Rows are points. Each copy is the shape, with its points in the same order, turned, moved and blurred by noise. Is it also mirrored, or only turned?

Shape (7 x 2):
[-0.11 -0.42]
[+0.02 +0.32]
[-0.37 -0.27]
[-0.05 +0.39]
[+0.31 -0.10]
[+0.26 -0.21]
[+0.09 -0.12]
Copy 1 (7 x 2):
[+0.17 -0.50]
[-0.18 +0.17]
[-0.13 -0.55]
[-0.26 +0.19]
[+0.30 -0.03]
[+0.31 -0.12]
[+0.15 -0.16]
Copy 1 is: only turned
Copy 2:
[+0.24 -0.41]
[-0.16 +0.27]
[-0.03 -0.44]
[-0.25 +0.26]
[+0.33 +0.08]
[+0.37 +0.01]
[+0.17 -0.05]
Copy 2 is: only turned
Copy 3 (7 x 2):
[-0.40 -0.36]
[+0.04 +0.25]
[-0.55 -0.12]
[-0.02 +0.34]
[+0.10 -0.26]
[+0.01 -0.32]
[-0.11 -0.18]
Copy 3 is: only turned
Copy 4 (7 x 2):
[+0.10 -0.42]
[+0.11 +0.39]
[+0.34 -0.31]
[+0.15 +0.41]
[-0.28 +0.00]
[-0.25 -0.09]
[-0.10 +0.00]
Copy 4 is: mirrored

Shape:
[+0.43 +0.47 +0.19 +0.33]
[-0.10 -0.39 -0.11 -0.19]
[-0.27 -0.13 -0.37 -0.23]
[-0.21 +0.00 +0.02 -0.38]
[-0.15 -0.11 -0.23 -0.21]
[-0.03 +0.36 +0.37 +0.27]
[+0.02 +0.18 +0.01 +0.32]
Copy 1 (7 x 4):
[-0.37 +0.66 +0.29 +0.08]
[-0.11 -0.39 -0.05 -0.03]
[+0.03 -0.25 -0.33 +0.07]
[-0.03 -0.16 -0.20 -0.37]
[-0.02 -0.12 -0.26 +0.00]
[+0.04 +0.55 +0.31 -0.18]
[+0.04 +0.36 +0.19 +0.12]
Copy 1 is: mirrored
Copy 2 (7 x 4):
[+0.24 +0.63 -0.14 -0.36]
[+0.16 -0.31 +0.15 +0.24]
[-0.11 -0.29 -0.18 +0.29]
[-0.18 -0.29 -0.01 -0.07]
[-0.06 -0.26 -0.15 +0.19]
[-0.15 +0.51 +0.14 -0.25]
[+0.03 +0.39 -0.04 +0.05]
Copy 2 is: only turned
Copy 3, 7 rows:
[+0.61 +0.31 +0.39 -0.42]
[-0.14 -0.31 -0.02 +0.15]
[-0.08 -0.05 -0.30 +0.27]
[-0.15 -0.05 -0.25 -0.17]
[-0.02 -0.06 -0.19 +0.11]
[+0.16 +0.40 +0.36 -0.40]
[+0.23 +0.27 +0.30 -0.03]
Copy 3 is: only turned
Copy 4, 7 rows:
[+0.53 +0.26 -0.42 +0.19]
[-0.27 -0.21 +0.07 -0.31]
[-0.34 +0.13 +0.04 -0.47]
[+0.04 +0.03 +0.20 -0.49]
[-0.20 +0.06 +0.02 -0.39]
[+0.46 +0.27 +0.05 +0.20]
[+0.09 +0.28 -0.13 +0.16]
Copy 4 is: only turned
